Every row gives one point. Two turns around zero, p and q, are shown by what they do to some points. Write where each new point lands after one turn and then the other. Backwards means that the second turn is done in reverse. Each puzzle has new turns, and all numbers are rounded.
(in the rows, 128 means zero)

Turn p:
[147 142] => [151 132]
[130 170] => [149 165]
[150  92] => [132  86]
[105 130] => [108 140]
[108 106] => [100 117]
Turn q:
[ 97 100] => [108  91]
[105 156] => [ 97 147]
[140 118] => [143 122]
[166 114] => [168 127]
[132 151] => [124 151]
Where do these land?
p, then q: [159  86] => [153  82]
p, then q: [100 148] => [103 152]
p, then q: [124 131] => [124 132]
p, then q: [152 125] => [151 122]
q, then p backwards: [105 149] => [ 97 126]

Turn p:
[129 147  92 106] => [ 95 111 102 134]
[128 111  86  93] => [ 88 121 118 167]
[163 158 140 122] => [148  87 116 118]
[111 120 172 140] => [148 142 164 105]
[135 114 132 140] => [143 137 130 137]
[102 119 146 167] => [146 169 137 106]
Turn q:
[134 124  92  96] => [143 104  89 136]
[115  92 132 126] => [138 119 144 160]
[117 105 118 104] => [135 114 116 158]
[166 174 137 161] => [115 138 138  62]
[131 169 111 161] => [142 158 122  84]
[128 112 151 132] => [117 124 151 139]
[105 119 155 116] => [107 139 136 157]
Where do these land?
q, then p: [133 131 105 108] => [121 135 111 152]
q, then p: [166 145 139 155] => [107 104 168 133]
p, then q: [118 113 139 184] => [106 120 100  81]
q, then p backwards: [135 119 131  97] => [143 135 108 107]
p, then q: [ 88 132 126  95] => [111 161 126 164]

Turn p:
[130 101 121  93 130 141 166 130] => [103 160 152 104 120 139 102 129]
[144  98 133 103 126  60 134 112] => [149 141 177 115 111 129 150 181]
[126 111 136 103 113 132 118 114] => [125 127 151 133 134 113 105 141]
[150 114 112 131 131 144 133 110] => [122 117 122 108 104 122 109 131]
[136 182 119 177  98 139 114 158] => [109 102  84 174 116 126 166  99]
[146 188 151 117 143 107 116 117] => [156  93 160 140 128 138 160  93]
[149 109 125 133 130 146 118 157] => [132 152 110 134 106 107 117 118]
[ 47 101 114 188 142 149 135 126] => [118 136  50 112 189 154 116 156]
[134 144 158 138 131 131 136 116] => [144 113 132 143 125 154 121 118]
[118 133 111  97 136 131 111 140] => [122 138 142 116 146 100 134 113]
Turn q:
[113 137 117 151 120 134 122 131] => [141 125 137 117 139 124 148 141]
[156 141 101 103 147 164 145 147] => [123 130 107 126 179 131 108  94]
[127 100 121 147 142  96 132 144] => [127 160 110 127 107 107 147 131]
[120 107 102  97 105 166 126  94] => [123  74  98 138 138 161 140 119]
[151 135 128 139 122 111 126 119] => [133 127 143 141 119 109 131 113]
[137 127 147 136  98 114 126 189] => [178 153 123  96 110 114 102 127]
[132 135 161 147 150 121 156 125] => [ 96 140 147 112 121 102 112 136]
[110 134 191 142 123 123  61 122] => [153 125 160 158 101 132  98 198]
[106 136  84  90 145 122 158  81] => [ 79 118 127 137 138 173 165  93]
Where do these land?
q, then p backwards: [150  83  94 154 134 129 120 122] => [128 141 109 162 119 124  86 158]
p, then q: [107 131 108  74 163 139  92 127] => [ 87 159 147 170  99 144 108 118]
p, then q: [ 79 120 179 139 103 164 104 162] => [125 155 156 160 173  86 168 158]
p, then q: [130 136  93 156 101 121 147 156] => [127 125 129  82 135 148 165 121]
p, then q backwards: [135 130 133 115  89 141  95  90] => [158 132 162 144 123 155 115  93]
p, then q: [131 138 112 144 142 110 114 119] => [119 131 106 121 120 125 127 101]
q, then p backwards: [138 162 149 137 134 138 165 137] => [119 121 110  82 139 148 131 113]
q, then p backwards: [147 140 152  93 120 117 139 142] => [145 120 148 114 139 166 146 124]
p, then q backwards: [111 111  95 129 148 117 130 104] => [100 126 134 149 123 155 150 145]
p, then q: [152 129 165 139 148 104 174 121] => [145  78 125 113 154 117  90 125]

Turn p:
[171 137  84 138 138 133 146 116 175 142 143] => [107 136 131 118 175 162  85 130 138 128  93]
[124 131 156 131  77  84 114 145  89 102 110] => [126 102 122 148  89  93 130 143 139 172 175]
[147 110 127  95 141 106 120 124 120 117 107] => [143 101 118 140 147 129 130 154 135 111 152]
[163 144 117 145 167 146 150  89 128 156 117] => [146 141 153 121 150 129  76 128 114  90 103]
[107 113 136 152 109 166 113 142 133 103 102] => [109 105 143 118  84 139 155 137 106 134 110]
[ 89  84 163 149  94  89 113 148  97 123 132] => [123 133 104 175  63 113 156 131 146 145 156]
[ 73 138 139 138 120 106 103 121 133 102 122] => [112 133 156 152 117 100 177 130 135 144 133]
[143  88 142 110 134  87 112 125 110 123 137] => [128 125  96 163 129 126 128 150 140 110 167]
[151 148 148 115 141 150 161 111 162 134 154] => [126 166 128  78 150 132 111 140 138 114 117]
[ 90 130 150 122  99 141  95 152 129 140 111] => [116 101 125 117  93 108 167 101 140 131 127]
[145 163 105 133 161 150 142 141 152 166 130] => [138 134 150 100 159 154 102  87 134 114 107]
[135 138  84 107 133 158 168  99 136 155 134] => [159 137 114 110 168 130 107 124 118 127  73]
[ 90 121 142 134 126 118 136 171 108  94 124] => [145 131 137 137  96 144 169 128 124 159 156]
[164 148  98 123 151 159 121 109 121 136 167] => [117 145 115 112 173 133  98 110  85 113 121]
Turn q:
[127 123 100 185 135 146 122 123 143 127 103] => [170 101 142 111 141 120 108 119 167 138 135]
[117 131 160 109 142  90 104 143 101 123 124] => [110 159 110 174 116 115 131 108 126 112 128]
[136 117 155 112  68 101 107 132 122 169 157] => [115 113 151 162  79 135 155 111  76 145 134]
[130 103 158 118 136 136 105 117 148 149 170] => [103  98 104 149 129 134 113 124  93 158 134]
[149 134 106 127 163 110 153 119 157 116 103] => [128 106 111 114 136 128 128 155 165  90 112]
[128 111 117 124 110 117 132 143 112  94 148] => [129 153 129 133 120 149 144 126 136 152  99]
[156 126 176 104  97 132 120 175 101 133 138] => [114 154 107 131  98 153 165  83  93 129 147]
[154 122 134  85 105 122  90 154  79 160 161] => [ 84 155 133 156  84 151 153 119 108 155 172]
[123 154 118 161 148 137 163 100 123 123 131] => [140 118 145 117 183 114 140 142 142 120 127]
[119 149 108 133 147 151 136  83 149  87  84] => [164 135 111  92 149  86 111 170 150 114 116]
[ 98 103 102 147 136 156 166 112 137 141  98] => [167 119 153 108 155 150  87 149 129 112 127]
[ 99 163 102 131 149 139 139 135 162 114 118] => [114 127 140  89 146 101 101 128 150 111 105]
Where do these land?
p, then q backwards: [150  99 101 145 119 134 128 132 161 100 131] => [133  98 111  99 144 122 149 126 135 130 167]
p, then q backwards: [ 91 181 144 133 134 205  96 118 106  95 165] => [115 196 174  98  61 163 142 141 127 130 154]
q, then p backwards: [134 129 118 127 129 115 145 101 100 149 136] => [122 120 125 127 152 107 121 119 133  93 116]
q, then p: [ 79 145 142 123 109 204 129 121  79 122 149] => [160 152 132 113 160  80 111  71 116  97 175]
q, then p: [137 111 130 116 112  86  97 137 132  97 118] => [114 102 142 131 115 121 103 133 146 165  96]
p, then q backwards: [147 149 143 154 128 103 155 126 108 143 114] => [ 96 114 104 140 125 138  97 128 123 140 101]
q, then p: [130 133 133 121 147  96 149 121 127 141 154] => [141 141 153 141 102 148 149 133 120 128 120]
q, then p backwards: [157 142 141 119 108 112 139 118 148 167 131] => [122 114 139 124 132 150  86 135 117 108  98]
q, then p: [ 98 131 134 147 126  72 132  97 134 154 109] => [103 129 155 155  85 143 114 160 132 130 161]
p, then q: [140 121 150 143 150 109 110 117 118 162 121] => [141 124 112 135 126 100 139 123 136 160  97]
q, then p backwards: [142 117  94 105 137 145 110 139 147 104 102] => [150 114 164 126  99 132 161 136 143 141 130]
q, then p backwards: [122  92  99 129 117 158 119 175 146 107 141] => [145 139 119 154 103 147 167 172 150 146 136]
q, then p: [120 115  87 106 132 147 121 191 151 105  99] => [ 95  84 121  86 157  92 162 133 134 131 105]
q, then p: [143 127 176 124 143 107 162  97 134 146 119] => [146 137 135 158 120 167 123 151  86 144 142]
